Rows are points. Each copy is the shape, with its points in the same order, turned, moved and blurred by noise. Say if it was mirrored as well.

Shape (6 x 2)
[[-12  50]
 [-76   1]
 [ 67  -3]
 [ 65  27]
 [-41 -19]
 [-13  14]]
Copy 1 (6 x 2)
[[-14  33]
 [-73 -12]
 [ 74 -14]
 [ 73  25]
 [-38 -27]
 [-13   5]]
Copy 1 is: only turned
Copy 2 (6 x 2)
[[ 17  56]
 [-52  12]
 [ 87  -5]
 [ 86  26]
 [-21 -14]
 [ 11  21]]
Copy 2 is: only turned

Shape (9 x 3)
[[-18 -44  -5]
 [ 15 -19  -3]
 [ -7 -19  51]
 [ 13  14  -8]
 [-22   5 -24]
 [ -6  39 -28]
 [-22   8 -22]
 [ 74  71  73]
 [-56 -28  -7]]
Copy 1 (9 x 3)
[[-32 -24 -11]
 [-14  11 -26]
 [-18  23  31]
 [ 20  17 -31]
 [ 19 -21 -24]
 [ 51  -4 -35]
 [ 23 -23 -23]
 [ 51 121   8]
 [ -9 -48   6]]
Copy 1 is: mirrored
Copy 2 (9 x 3)
[[-36 -59 -27]
 [-21 -26   5]
 [ 22 -63  15]
 [  1   3  -4]
 [ -6 -12 -45]
 [  7  32 -32]
 [  1   3 -38]
 [ 72  22  99]
 [ -9 -61 -51]]
Copy 2 is: mirrored

Shape (10 x 6)
[[  -7   -3  -13  -13  -10  -30]
 [-109    6  -31   11  -11    0]
 [ -11  -17  -45   53    1  -31]
 [   1  -81  -23   25  -10   14]
 [ -19   17  -39   54   12  -25]
 [ -16   13   -6  -70   -9   32]
 [  -2  -58  -14 -121   -8  -25]
 [ -27   12   19   11   -9  -39]
 [ -27  -47  -29   55   13   30]
 [  -6   -7  -11   35   83  -31]]
Copy 1 (10 x 6)
[[ -12   16  -12  -23   31    6]
 [-108   46  -21    8   18   19]
 [ -13   54  -25   37   71   23]
 [  -2  -11  -10   16   61   67]
 [ -29   49  -14   42   46   -8]
 [ -25  -39  -35  -32  -34   -3]
 [   3  -41  -52 -115   19   14]
 [ -35   52   22   -9   16    2]
 [ -34   -4  -11   55   64   47]
 [ -17    2   10   28  100  -40]]
Copy 1 is: mirrored
Copy 2 (10 x 6)
[[ -13  -19    5    1   -8  -40]
 [-104   -1   -9   30  -10    0]
 [  -7  -35  -35   53   -5  -40]
 [   4  -78  -17   38  -23   18]
 [ -19    2  -28   66   17  -49]
 [ -21   10   -4  -58   -5   15]
 [ -21  -76   12 -101  -10  -18]
 [ -26   -4   35   27   -3  -47]
 [ -20  -38  -26   71    1   33]
 [ -10  -27   -3   50   80  -41]]
Copy 2 is: only turned

Shape (13 x 8)
[[ 23 -53  42  45  43 -63  -7  25]
 [-24  66 -39  39 -51 -20  -4 -24]
 [-12  83  25 -16 -19  28 -39  21]
 [ 43 -27   2   2 -39  -1 -32 -42]
 [-10  24  24  15 -29 -13 -16 -25]
 [ 35  54  21 -28  40 -46  84 -30]
 [ 37   6  30  48 -22 -27  49  26]
 [-12  48 -66  13  40  26 -24 -48]
 [ 33  43  -4  -2 -15  15  20 -39]
 [ 58 -42  25 -53   8  13   8  20]
 [ 81  65 -17 101  67 -40   7 -23]
 [ -9  -3  -2 -13 -43 -55 -30   2]
 [ 40  17  23   1  11  -5   6 -30]]
Copy 1 (13 x 8)
[[ 17 -54  60  42  48 -45 -17  13]
 [-23  76 -26  52 -29 -29 -21 -26]
 [  7  78  12 -29  -9  20 -52  26]
 [ 47 -34  -1  -1 -42 -14 -40 -27]
 [  8  24  30   4 -31 -20 -20 -19]
 [ 46  35  -6 -17  50 -42  81   3]
 [ 38   0  30  57  -4 -26  22  45]
 [  0  36 -49  21  46  22 -31 -70]
 [ 47  40 -20   4 -10   0   6 -17]
 [ 48 -55  -6 -34  15  12  -2  40]
 [ 83  48  13  88  91 -58 -16 -35]
 [-28  -8   2  -2 -33 -51 -32   3]
 [ 49   7   9   4  15 -15  -1 -21]]
Copy 1 is: only turned
Copy 2 (13 x 8)
[[ 20 -67   8  38  39 -74  14 -14]
 [-22  37 -49  -7 -83 -21 -14  -8]
 [-32  62   3   4  -9  30 -22  30]
 [  6 -21 -45  27  -2  23 -16 -69]
 [-30  12  -6  13 -27  -7  -6 -32]
 [ 23  52 -16 -64  31 -55  64 -42]
 [ 31   3  -5  35 -19 -30  65 -16]
 [ 12  -2 -40 -82 -38   4 -56   1]
 [ 16  35 -26 -33 -21  16  10 -39]
 [ 15 -25 -32   7  78  38  38 -26]
 [121  16   4 -23 -35 -79 -28 -10]
 [-48   0 -61  39   2 -28  -7 -24]
 [ 20  12  -6 -15  12   0   0 -42]]
Copy 2 is: mirrored
Copy 3 (13 x 8)
[[ 28 -35  29  47  60 -77  15  30]
 [ -8  68 -24  37 -47  -2 -31 -14]
 [-48  36 -21 -12 -50  12  32  56]
 [ 54 -30 -17  -2 -37 -24   9 -22]
 [-12  13   1  18 -38 -25  13  -7]
 [ 25  87  58 -26  50 -12  51 -22]
 [ 42  21  62  53   9  -6  10  22]
 [-14  46 -86   2  23  14   9 -37]
 [ 26  41  -6  -2 -21  17  34 -18]
 [ 44 -47  29 -49  21  10  29  18]
 [ 67  84 -47  87  62 -28  60  19]
 [  8   1  11 -11 -35 -57 -35   6]
 [ 29  11   1   0   1 -15  48  -8]]
Copy 3 is: mirrored

Shape (15 x 11)
[[ 46 -30 -48  -8  27 -29   4   9 -63 -33  20]
 [ 25   7 -17  22   7  -7   6 -25  -8 -57  -2]
 [-76  -7  20  31 -68  44  27 -35  -1  58  -2]
 [ 24 -65  23 -19  14 -51 -41  32  58  35  -8]
 [ 41  38 -10 -38  -3 -36  42   4 -44 -23   5]
 [-47 -43  -6 -39   9 -23 -89   5  65  47  26]
 [ 15  38 -19  57 -18 -36   7 -32 -32 -10 -28]
 [ 54 -39  33 -41 -32 -22 -40  -1 -26 -58  32]
 [-23  24   1  34 -66   1  22 -25 -13 -16 -38]
 [-36   6 -36  11 -23 -43  39 -27 -24 -56   9]
 [-24  40 -14  38 -60  43  19  12  16   5 -13]
 [-31 -46  75 -16  11  42   3  26  54  14  -1]
 [  4  -1 -20  15 -66  13  23   0 -15 -28 -72]
 [ 42   7 -51 -23  21 -23  20 -57  -7  -6 -16]
 [-66 -19  72 -26   1  43 -29  20   4  15 -27]]
Copy 1 (15 x 11)
[[ 40 -45 -43 -16  29 -46  22  -5 -57 -17   3]
 [ 35  -4 -28  10  17  -9   8 -34   1 -50 -20]
 [-73   3  28  52 -71  65 -15 -18 -11  -1   8]
 [ -8 -61  11  -4 -48 -89 -38  45  35 -33  22]
 [ 26  37  -5  -8  13 -61  44 -19 -52 -22  -3]
 [-29 -31 -22  -7 -69 -38 -76  52  22 -54  84]
 [ 10  17 -20  53   7 -21 -24 -43 -40 -31 -46]
 [  1 -33  -9 -79   1 -57  -3 -56   7 -26  20]
 [-26  27 -11  26 -35  13  -4 -44 -14 -34 -52]
 [-13   7 -56  32 -10  -8  45 -46 -36 -69  -5]
 [-36  50 -17  29 -26  37  -4   1  17   5 -32]
 [-41 -31  65 -13 -32   7  -3  49  54 -44  18]
 [  0  17 -22  -6 -52  10  14 -22 -12 -29 -83]
 [ 86   6 -16  24 -27 -35  12 -19 -36 -40   8]
 [-66  -6  63 -34 -34  28 -30  42  -2 -62   8]]
Copy 1 is: mirrored
Copy 2 (15 x 11)
[[ 66  28 -28  15   7 -40  20 -15 -60 -24  44]
 [ -5   5 -15  36  24  -3  33 -21 -11 -54  30]
 [-64 -27  31  19 -51  42  -4 -43  -6  75 -11]
 [ 77  -5 -12 -14   0 -43 -46   8  48  11 -38]
 [  0   0   7 -34   8 -62  30  14 -51 -27  56]
 [ 21  14 -71 -45  -4  -1 -75 -44  49  32 -52]
 [-40 -18 -15  66   8 -57   5   3 -36   7  33]
 [ 53  15   6 -26 -23 -20 -36 -33   3 -75  52]
 [-62 -33   7  35 -38  -5  10 -11 -24 -13  10]
 [-44  49 -21  29 -28 -35  55 -34 -29 -27  -2]
 [-65 -40 -14  15 -44  25  29  31   2  19  17]
 [ 23   1  51 -26   1  49 -11   6  60   7 -40]
 [-30 -52   8  42 -32 -12  25  12 -44 -34  -9]
 [  2 -27 -38  -5  44 -53  47 -42 -36 -10  17]
 [-17   3  35 -37   0  64 -52  13  -6   7 -44]]
Copy 2 is: mirrored
Copy 3 (15 x 11)
[[ 66 -42 -20 -19  35 -43  20   0 -80  -7  14]
 [ 51 -21  10  13  35 -17  -9 -23 -22 -39 -18]
 [-83  -3   7  33 -28  53  52 -25   7  -3 -22]
 [ 11 -63  -9 -54  17 -25  -3  46  58  44  31]
 [ 43  15  51 -12  13 -59  12  -8 -65   3   7]
 [-37 -22 -52 -97   8  15   1  19  64  -2  44]
 [ 39  21   3  41   7 -27  36  16 -14 -38 -39]
 [ 57 -76  46 -57 -21  -9 -10   9 -36 -36  28]
 [-13   6  20  42 -25   4   0  -4 -15 -24 -45]
 [ -4  -6 -10  27   3 -61  -6 -40 -43 -51 -10]
 [-16  35  13  53  -9  47 -13  -8  -7  -2 -10]
 [-56 -63  46 -29  47  44 -13  -6  38  28  15]
 [  8  -8  12  32 -24   7 -32  12 -38   8 -68]
 [ 63  11  -9 -32  20 -44  28 -44 -21   9 -41]
 [-80 -36  44 -47  39  51  -7  22   4  -4 -14]]
Copy 3 is: mirrored
Copy 4 (15 x 11)
[[ 21 -21 -36 -38  17 -57 -11  -5 -66 -12  82]
 [ 16   4  -4  -1 -11 -19  20 -24 -39 -48  36]
 [-82 -28  -6  -3 -53  80 -30 -35 -11  16 -26]
 [ 43 -56  19   2  -2 -72  -7  -1  37  64  -6]
 [  0  34  15 -76  -7 -24 -16  11 -41 -29  63]
 [ -1 -32 -13  40   0 -20  43  13  22 121 -13]
 [ -5  54 -12   2 -11 -17 -37 -51 -53 -29   3]
 [ 55 -34  46 -11 -47 -31  19  12 -74   9  56]
 [-27  26  -4  -9 -45  20 -20 -18 -46 -43 -41]
 [-47  18 -30 -39 -44 -29  35 -16 -55 -26  18]
 [-38  12 -26  22 -34  38 -28  24  -5 -44 -17]
 [-26 -83  60   3  10  20  16  12  35   8 -12]
 [  7  -2 -20 -25 -34   9 -28  14 -58 -51 -56]
 [ 41  30 -35 -48   7 -12  17 -38 -18  -9  36]
 [-44 -53  57   8  28  39   6  21 -20  31 -34]]
Copy 4 is: mirrored
